Rows are points. The window is the flat piece filled in between its corners: a triangle in 3 columns, a solid with four corners in 4, and so on. A path goes straight from each point to the next, and from the last back to the first. List the points from which the path goes on through the window.
(in the rows, 128 means zero)

Window:
[[100 122 130]
 [172 146 124]
 [ 29 107  59]]
Path:
(1): [136 158 149]
(2): [ 60 136  97]
(3): [ 80 100  88]
(4): [162 115 101]
(5): [ 71 159  80]
(6): [150 208  97]
(7): [116 106  89]
(8): [182  99 114]
Through the window after points: 2

Window:
[[173  86  76 199]
 [ 48 183 189 104]
 [119 121 120 108]
 [164  96 143 155]]
Path:
(1): [127  67 158 163]
(2): [207 150 115 138]
(3): [190 151  91 157]
(4): [142  45 131 154]
(5): [114  51 141 177]
(6): [151 171  62 127]
(7): [184 110  82 193]
(8): [146  73  88 187]
(9): [100  65 125 106]
(10): [137 154 116 126]
(11): [126 164 122 112]
(12): [128  66 114 136]
Through the window after points: 1, 7, 9, 11

Window, 8 rows:
[[ 47  81 136 142  96 169  86 139]
 [137  78 102 186  90 146  76 120]
 [ 79 101  84 151 158 219 176 100]
 [102  86 146 170 113 106 124  88]
 [184 180 149  86 249 136 166 152]
 [ 96 119  80  85 143 155 131  98]
 [173 188 166  90 170 172 153 103]
 [191 190 141  99 163 122 202 165]]
Path:
(1): [102 170 134 123 171 163 159 107]
(2): [154 101 133  90 167 169 151 139]
(3): [129  95 146 129 116 139 141 117]
(4): [102 173 116 188 183  85 140  96]
(5): [106 202 110 159 148 169 101 136]
(6): [152  98 173  72 144 161 161  97]
(7): [117  68 137 126 132 139 137 137]
(8): [ 92 183  87 139 136 161 108 125]
Through the window after points: 3, 5

Window:
[[162 118 180  64 133 203 132 167  64]
 [133 142  61 184 186 131  57  76 101]
 [127  34  37 202 169 125  24 130 139]
 [ 94 173 130  95  77  80 139 120 109]
 [121 168 163  88 145  74 199 137 125]
 [148 110 212  24 154 164  67 160 119]
 [ 76 120 166  34 142 122 163 119  86]
 [ 70 106 156 150 157 146  79 159 123]
 [122 119 128 154 123 137 143  61 141]]
Path:
(1): [103 130 116  69 165 128 132 138 139]
(2): [125 132 127  91 139 165 116 147 102]
(3): [174  73 217  98 137 142 142 141  63]
(4): [109 120 143 118 138 106 105 105  80]
(5): [ 88 173  79 115 126  88 116 138 216]
(6): [ 95 124  85  72 139 182 116 124 127]
(7): [151 100 190 145 170  97  67 173  61]
(8): [ 94 115 196 122 160 100 109  61  20]
(9): [125 116 102 122 130 168 102 143 162]
(10): [134 162  71  70 154 161  75 144 151]
(11): [139  94 194 114 148 154 119 126  60]
(12): [133  97 193 157 107 111 134 112  34]
Through the window after points: 2, 10, 12

Window:
[[ 93 138 139  88 176 120 132 152 168 120 165]
 [148 141 136 109 156 165  24  97 121 124 165]
 [154 100 147 179 170 198 133 106 126 142  96]
 [100 139 131 103  34 122 159 108  60  56  92]
 [169  77 136 159 165  85 136 109 121 124 117]
 [143  72  79  83 163 168  97 133 110 169   7]
 [192 155 144 145 111 142 136 148 121 118 145]
 [148 121 117 197 108 120 149 135 175 117 162]
 [181  81 184 111 140 152  74 122 155 144 129]
 [170 167  87 197 139 160 207  86 203  71 124]
 [138 122 142 156 120 119 132 149 126  54  99]]
Path:
(1): [151 132 130 147 158 150 100 119 139 161  80]
(2): [152  55 133 108 135 181 162 135 114  76 142]
(3): [160  91 100 136 122 138 211 111 114  75 140]
(4): [132 143 144 161 127 136  70 140 166 158  49]
(5): [141 166 170 176 122 134 117  77 131 129  85]
(6): [160 101 113 162 159 178 152 121 148 112 124]
(7): [154  88 143 136 129 151 116 145 123 116 128]
(8): [140 159 148 118 150 131  83  92 121 162  88]
(9): [166 196 152 200 122 130 145  91 177 133 111]
(10): [169 109  96 138 137 163 165 132 141  81 135]
(11): [150  99 112 112 129 168 131 135 141  90 175]
(12): [155 134 140 158 125 104 122 126 148 112 104]
Through the window after points: 1, 5, 9

Window, 14 rows:
[[159 139  15 107 151 150 153 183 107 182  92  82  80 104]
 [ 99 172  66  83 102 130 146  87 133 136  70 122 109  24]
 [107  67  38 150 169 117 110 197  49 151 239 108 169  75]
 [157  63 211 114  98  93 102 147 181  66 131 137 136  87]
 [151 131 125 124  76  74 184 101 125 157  83 133 166 139]
 [121 101 102 128 131 166 167 141 158  41 174 173  78 165]
 [135  95 102  94 120 130  54 175 154 180 179 215 141 126]
 [104 173 195  63 129  81 104  69 166 123 170 107  93 108]
 [164 214 159 216 110  93 116 211 158 141 156 192 119  54]
 [104  81  47 199 100 145  58 172  90 154 215  78  58 125]
 [ 89  40 105 147  72  65 175 161 205 135 126 118  82 141]
 [105  94  60 173 162 226 234 138  68 156 140  80  55  91]
 [ 73 125  47 135 166 159 121 103 186 152 110  91 159 129]
 [176  63  64 137 213  83   8 158 103 155 157 194 106  57]]
Path:
(1): [148 112  59 138 121 157 154 131 168 137 174  95 124 127]
(2): [ 86 112  80 151 138 137 127 148  91 142 151 131  68 115]
(3): [106  98 109 117 160  88 106 167  98 147  76 145  67 111]
(4): [161 131  75 169 105 174 133 108 186 139 202 125 127  81]
(5): [185  95  72 114  53 147 181  52 169 126 158 153 102 110]
(6): [108 129 121 131 134  92 134 156 124 144 103 128 148 126]
(7): [ 52 132 139 126  92  69 107 142  53 116 122 128 102 143]
(8): [163 111  87 119 139 126 120 146 150 147 163 131 105  69]
(9): [192  57  46 163 143 149 125 114 157 132 176 126 124 137]
(10): [ 46 152 136 122 127 145 177 176  77 119 123 135  63  86]
(11): [ 87 106 109 135 132 131 127 161 108 117 146 149 116 129]
(12): [214  99  63 123 140 153 105 127 212 157 181 152 104  78]
(13): [151 108  55 117 110 132 128 124 161 169 189 129 117  92]
(14): [ 91 111 152 142 135  95  96 175  83 118 125 149 131 136]
(15): [ 50  90 128 143 131 109 157 185 140 132  84 159  91 134]
(16): [147  79  70 135 100 107 150 136 167 147 160  94  93 107]
Through the window after points: 5, 9, 11, 13, 15

Window, 14 rows:
[[106 138 155  51 165 138 150 102 174 133 110 112 176 158]
 [148 169  35 120 124  37 163 150  99 151 140  97  82  90]
 [187  80 145 149 154 128  91  47  98 170 147 114 153  81]
 [ 72  85 168  96 127 123 124 145 142 161 168 151 112 109]
 [187  52 157 170 136 169  85  91 119  74 100  83  71 110]
 [ 99  48 136  98  79 164 214 142 149 100 151  50 116 101]
 [189  60  70  47 141 187  97 192  75 142  86 148 134 169]
 [140  99 120 113 199  91 128 157 144 115 181 156 140  84]
 [114 165 138 143 221 249 209  47 194 126 173  56 100 152]
 [141  85 109  72 160  87 223 130 122 161  25  17  47  91]
 [151  81 132 151 150  66 143 106  89 159 121 163 152 143]
 [181 126  91 147 143 130 104 230 108 157 131 116 141 113]
 [162  17  52 135  71  32 104 120 164 200 135 139 136 137]
 [143 139  74 152 170 159 148  95 126 141  80 136 136  81]]
Path:
(1): [151 110 165 134 109 144 163 104 142 142 123 143 125  79]
(2): [191 103 157  69 136  84 124 130 131 176 153 203  79 120]
(3): [101  69  97 199 155 106 157  97  86 129 100  75 195 136]
(4): [124  87  80 129 158 122  84 136 117 140 149 107 137 133]
(5): [202  88 126 108 142 110 148 113 129 160  87 162 122 114]
(6): [176  65 126 128 124 128 142 115 132 144 135 124 100 114]
(7): [120  96 101 146 168  93  87 127 132 117 115 103 150 126]
(8): [142 110  80 123 176 102 138 130 117 139 110  62 125 113]
(9): [159 112 176 101 133 153 190  75 155 188  96 195  63 112]
(10): [241  93 109 111  83 205 140 131 119 153 147 157  71 137]
(11): [ 66 111  84 124 229  87 125 116 116 133  68  95 190  84]
(12): [128  72  92 127 154 118 138 140 134 120 140  50 109 132]
Through the window after points: 2, 6, 10

Window:
[[132 131 192 119 172 176 211 174 160 151  96  47 132 141]
 [143 198  70 169 108 158 144 142 158 107 177 135 154 211]
 [115 112  54 119  92  95 131 177 138 101 117 163  66  57]
 [ 52 117 163 159 110  68 140 171 134 143 169 185  97 178]
 [101  97 108 115 112  99 104  78 120 170 123 157  42 192]
 [107 141 128 117 203 198 167 180 211 186 131 136  86  87]
 [ 53 165 104  76 134 136 181 174 136 185 171  38 122 153]
 [235 120 138  67  64 111  74 111 160 197 106 119 122  90]
 [146 115 130 118 104 127  85 172 180 158 107  32 217 155]
 [144 162  59  94  83 129 171  95 143 133  67 181 172 124]
 [140 165 179 109 174 103 101 157  90  50  92 139 147  94]
 [ 97 184 117 104  65 187  96 223 108 132 166 136 126 213]
 [ 94 117 188 233 152 144 116 168 109 161 154  36 213 138]
 [130  91 157 101  71 122  82 145  94  78 168  98 214 148]]
Path:
(1): [ 93 114 201 140  71 150 158 113 161  64  86 100 102  96]
(2): [126 129  93 111 149 102 116 160 132 179 149 114 146 155]
(3): [116 149  57 113 228 133 125 245 167 191 161 141 147 151]
(4): [ 94 135 203 115  61 192 178  81 164 124 107  87  70  82]
(5): [121 150 123 126  90 182 125 111 185 133 120 112  88 145]
(6): [153 146  93 127 128  82 135 202  93 128 164 137 187 156]
(7): [169 130  82 124 198  91 179 181  72 161 159 145 104 158]
(8): [ 98 131 178 127  80 155  89 128 174 116 102 120 136 136]
(9): [ 99 146 108 120  94 130 143 138 171 144 132 109 129 135]
(10): [158 114 109 104 121 142 146 154 110 157 119 132 140 146]
(11): [187  61  91  61 142  95  95 187  53 162 144 191 174  37]
(12): [124 170 171 138  41 143 108  98 207 118 122  49 119 204]
(13): [ 92 154 131 162  94 166 133 135 151 125 140 112 149 140]
(14): [130  66 128  46 187  52 115 230  85 119 148 103 152 148]
(15): [124 148 114 127 148 145 149 173 123 142 150  95 160 175]
(16): [ 43 164 123 131  64 122 126 133 167 115 139 112 110 123]
Through the window after points: 3, 5, 11

Window, 14 rows:
[[171 196 240 110 136 146  95 128 194 123 180 166 125  91]
 [174 157  66 170 110 115  74  57 189 174 127 188 173  66]
 [114 205 206 142 109 142 113 131 100 161  62  94 144 167]
 [ 73 202 135 160  94 138 125 180 129 109 102 163  76 139]
 [ 53 187 108 126 120 131 188 109 114 148  63  57 156 107]
 [ 84 175 159 196 146 114 211  77 135 212  98 182 151  96]
 [ 24 142 140 133  96 146 115 142 143 141  99 126 154 153]
 [ 83  92 152  67  74  88 144 172 131 107 159 149  55 155]
 [160 211 180 128  61  87 135 104 166 100 121 202 179 124]
 [134  55 168 130 110  53 135  33 157  25 223 104 110 108]
 [ 57 153 157  80  75 139 116 167 180  96  45 184  45 199]
 [157 137 169 151 233 110 120 195 158 108 153 210 131  86]
 [133 136 148 167 115 227 147 139 127 123  85  63 175 130]
 [ 64  95 134  84 146 131 113 168  40  40 114 164  91  46]]
Path:
(1): [ 99 131 138  93 120 109 158  65 159  72 188 169 128 139]
(2): [128 117 195 172  97  96  89 151 125 107 100  97 124  80]
(3): [110 164 168 160 122  93 122 165 169 124 119 135 121  86]
(4): [149 144 159  85 192 188 145 103  98 100 144 206 156 134]
(5): [117 174 115  95 188 163 153 121  72  70 136 131 122 150]
(6): [ 75  93 171 145  94 118 114 162 123 114  94 164 119  41]
(7): [ 82 149 193 150 119 119  87 129 187 127  51  75 102  61]
(8): [123 171 139 114  91 158 159 134 116 114 136 185 155 190]
(9): [138 161 134 115 133 146 117 121 159 124 149 181 114 145]
(10): [110 123 198 162  97  92 144 115 140  83  97 102 126  63]
(11): [ 90 128 159 128  75  92 106 143 199 116 105 108 127  73]
(12): [116 157 139 131 140 141 165 109 118 100 133 161 130 140]
Through the window after points: 1, 3, 5, 7

Window, 14 rows:
[[153 103 124 154 165 126 138 131  95  91 125  87   7 129]
 [114  95 158 136 149 164 164 108  74 127 111  84 118 123]
 [157 114 163 111  91 155 161 119 129 170  74  74 117 105]
 [ 47  89 155  57 147 154  71 138 168 145  94 127 147 200]
 [174 122 155 152 134 116 120 141  98 130 100 142 120 136]
 [143  99 161 144 127 116 127 142 164 119 196 130 123 107]
 [ 76  91 139 143 118 116 164 106 153 184  66 104 145 117]
 [138 103 135 130 141 157 126 130 144  91 119 201 125  92]
 [ 97 137 171 108 140 139 175 155 119 163 137 112  93 128]
 [ 76 175 197 121 147 145  79 157 182 133 121  98 112 124]
 [192 180 148 163  31  82 129  66 156  79 121 132 130 217]
 [129 157  71 125 103  81  60 104 123  82 136 210 147  91]
 [140 122 110 154 116 151 137 172 142  99 158 140 142 137]
 [110 101 115 154 120 156 102  94 144 175 130 156 110 122]]
Path:
(1): [105 101 145 124  80 133 108 164 147 123 127 134  88 156]
(2): [121 129 221 193  69 128  87 161  87 118  78 118 120 123]
(3): [153 117  73  81 171 114 171 100 178 118 160 137 121 141]
(4): [140 131 128 121 141 121 139 117 151 131 117 127 134 119]
(5): [102  81 173 163  79 150 109 140 101 117 160 120  99 137]
(6): [123 113 181 148  98 128 131 159 114 147 117 110 105 113]
(7): [115 131  94  79 156 154 168  74 175 144  94 121 144 152]
(8): [133 135 138 135 148 124 125 104 125 138 115 118 137 131]
Through the window after points: 4, 6

Window:
[[ 77 116  85 101 101 117 152 122 165 179 146 142 101 163]
 [118  88 158 124  79  92 167 163 126 155 152 140 156 156]
 [144 176  85 180  94 138  57  65  65 165  91 131 118 143]
 [130 175  77 238 182 146  75 103  83 148 140 173 103 103]
 [ 94  93 151  87 157  99 139  76 196 126 122 112 178 179]
 [186 177  42 169 168 120 117 122 100 156  79 172 132 130]
 [ 90 182  80 101 147 156  90  86  76  46  66 120 132 102]
 [122  55 138  98 115 182 165 108 154 128 109 132 125 175]
 [103  98 106  93 102 161 112 109 184 141 136 154 202 123]
 [129 198  89 150 171 164   7 148  75 125  36 114  91 103]
 [111  40 108 102 107 108 147 108 109 195 135  86 133 103]
 [134 164 135  51 169 151  72  71 112 107 119 177 127 121]
 [ 98 106 120  86 136 163 174 136 117 184 157  94 180 185]
 [108 126  63  86 168 144  13 103  72  59  90 148 135 161]]
Path:
(1): [155 102  99  76 122 173 154 111 136 141 160  44 156 173]
(2): [ 96 129 116 116 141 133 125 125 112 161 118 163 158 147]
(3): [111 135 102 127 136 127 119 118 112 155  75 151 161 152]
(4): [155 142  88 148 110 150  89  97 103 141 161 112  83 132]
(5): [167 121  48 123 119 166  71  99 143 123 163  99 155 123]
(6): [ 98 143  99 113 154 131  74 116  86 118  73 151 120 145]
(7): [ 50 131  65 156 138 141 110  92  81 155  65 169 155 116]
(8): [154 155 114 103 117 138  98 104 118 103 126 107 112 144]
(9): [145 158 106 128 131 139  88 138 132 148 121  90 133 121]
(10): [ 85 109 119 128 134 125  99 127  73 129  70 188 116 148]
(11): [ 34 117 135  92 142 161 141 109  81 154 116 186 166 131]
(12): [168 133  87 129 119 144  84 104 152 102 115  68 104 151]
Through the window after points: 1, 3, 5, 7, 9

Window, 14 rows:
[[148 102 116 114 106 135 127  88  68 144 172 191 103 158]
 [187 145 147 155  87 219 154 118 110 108  99 126  90 153]
 [134 134  83  98  87 156 109 129 125 117 149 142 132 211]
 [125 139 196 139 158  50 149 151 161 110 110  72  89 107]
 [120 171 146 105 136 121 140 169  93 161  72 160  95 138]
 [249 146 150 171 138 147 138 135 140 182 239  80  98 110]
 [131  91 174  50 158 157 193  99 157 127 223  76 110 137]
 [160 172 122 100  84 149  61  93 146 126  86 187 124 150]
 [185 182 179 217  99 119 155 149 196 188  61 157 160 118]
 [193 171 160 144 146 160 141 153 190  97 164 206 208 161]
 [177  81  32 154 165 124 104 171 206 130  73  95 131  49]
 [ 27 148 113 181  87 188  47 134 117 125 144  52 187 100]
 [121 165  42 111 148 139  80  64  98 134 103 197 112 189]
 [149 181  78 118 111  93 168 138 113 125 101 152 113 102]]
Path:
(1): [159 148  95 104 117 114 103 109 106 122  84 154 137 152]
(2): [ 56 147 145 160 130 189 187 160 169 158 193 157  77 111]
(3): [ 54 134 121 153 125 148 141 113 193 122 152 161  87 127]
(4): [171 141 114 116 114 166 103 124  96 130 127  96 153 147]
(5): [200 141 160 166 134 118 113  97 111 124  77 124 183 103]
(6): [111 156  80 106 107 157 132 141 165 126 167 150  91 162]
(7): [148 167 124 168 111 155 134 157 202 122 110 150 106 120]
(8): [203  95 125 133 125 153 132 100  66 154  83  91 149 125]
(9): [185 157 115 120 111 135 121 132  79 148 141  97 159 141]
(10): [122 152 181 144 131 133 138 110 187 128 160 163  78 142]
(11): [ 71 123 151 154 151 128 115 130 167 134 166 166  46 109]
(12): [204 161 104 106 111 157 123 131 121 107 117 119 208 156]
(13): [191 139 135 148 136 173 107 114 117 148 153  82 151 132]
(14): [167 170 128 147 107  81 171 168 190 151 207 199  55 130]
(15): [ 84 142  81 162 133 186 147 120 154 131 159 184 108 158]
(16): [225 155 202  91 127  45 105 153 129 151 103  70 158  93]
Through the window after points: 3, 7, 13

Window (14 x 14):
[[136  89 129  38 115  82  75 113  91  72  70  78 132  84]
 [130 143 119 151 117 127 112 121 146  45 149  90 150 142]
 [167  87 107  80 183 120 104 226 102 184 173 155  98 107]
 [101 171 197 185 111 100  53 103  71 185 159 154 118 103]
 [107  43  88 155 189 119 111 163  72 170  18  49 160  75]
 [ 53 126 144 112 204 102  41  23 155 167 131 211  13 190]
 [128 134 163  94  80  75 100 170 172 184 215 174 143 130]
 [180 176 121 121  61  77 109 124 102 130 173 166 203 147]
 [151 103 130  99 118 190 124 170 206 108  38 144  57  83]
 [127 224 101 129 154 125  61 123 198 152 170 149 134  96]
 [ 88 165 132 100  88  82 134  57 103 140 123  93  73 180]
 [180 122  91 214 130  74 182  77 171 103 151  98  82 124]
 [163 106  85 224  37  92  93 238 124 208 183 174  91  97]
 [ 58  96 137 108  98 181 102 133 105 138 163 206  91  30]]
Path:
(1): [139 132 100 116  89 169  59  83 152 193 184 113 110 152]
(2): [117 141 137 163 136  47 139 135 114  96 144 145 123  99]
(3): [105 147 118 127 121  94 116 143 110 148 130 152  94  86]
(4): [124  94 132 107 109 139  86 111 133 157 137 139 107 126]
(5): [130 103 110 122  93 146 102 108 155 140 147 117 127 122]
(6): [120 157 143 120 140  48 114 179 121 148 156 196  88 113]
(7): [110 150 116 115 121  88 117 180 108 100 110 153  52 124]
(8): [122 103 141 124 117 134  64 124 125 192 143 146 143 103]
(9): [158 115 159 160  48 196 118  98 102 202 157 138  75  81]
(10): [130 128  82 149 117  54  93 219 168 127 129 158 114 129]
(11): [ 97 126 115  96 123  50 128 131 140 151 110 143  79  85]
(12): [154 138 150 141 130 179  55 108  96 169 175 135 127 188]
(13): [156 104  91 111  35 164  49 129 117 179 181 106 150 213]
(14): [116 147 128 112 179  91 128 128 168 112 103 166  81  70]
(15): [107 201 172 143 117  57 104 201  87 114 136 182 147 120]
(16): [162 105  92 107 121 133  99 128 140 167 164 136 119 112]
Through the window after points: 9, 15

Window, 14 rows:
[[121 119 111 240 101 138 163  87 150 119 168 206  66 138]
 [131 171 110 197 120  49 206 101 165 140 160 148 116 169]
 [143 144 131  67 147 117 112 137 126 139 216  94 102 191]
 [129 110 143 207  86 172 223 104 185 116 160 118  96 134]
 [176 116 157 104 161 155 179  76  80  87 148 112  63 107]
 [ 55 144 159 138 100 103  43 119 155 136  91 105  97 116]
 [176 207 165 109 172 153 158 153  21 149 198 100 112 153]
 [155 157  99 193 171 183 173 104 149 122 161 132  44  36]
 [119 184 124  97 115  87 155 161  39 115 218  81  72 143]
 [136 195  95  97  58  82  68 175 124 127 112 126 114 161]
 [ 73  96 138  86 126 122 100 174 137 140 100 150 113  94]
 [124 116 112 109  87  91  63 131  98 167 145  96 145 102]
 [115 113 129 116  85  49  23 208 127 186  83  90  78 152]
 [151 163 168 186  73  94 175 107 180 147 184 179  72 104]]
Path:
(1): [143 164 127 194 143 129 147 152 152 107 174 146 108  87]
(2): [172 162 126 140 127 101  86 156 109 116 154 129 113 115]
(3): [ 67 125 128 134  70 114 172  94 148 192 135  92  45 166]
(4): [ 99 202  96 104  96 162 130 180  77 225  94 120  76 165]
(5): [129 135 142 122 120  69 136 135 107  77 204 109  98 117]
(6): [155 124 143 214 127 105 124 221  85  94 180 119 106  81]
(7): [130 177 103 107 131 162 160  56 163 158 142 129  62 129]
(8): [110 125 121 134  79  84 172  79 118 160 143 137  72 194]
Through the window after points: 4, 6, 8
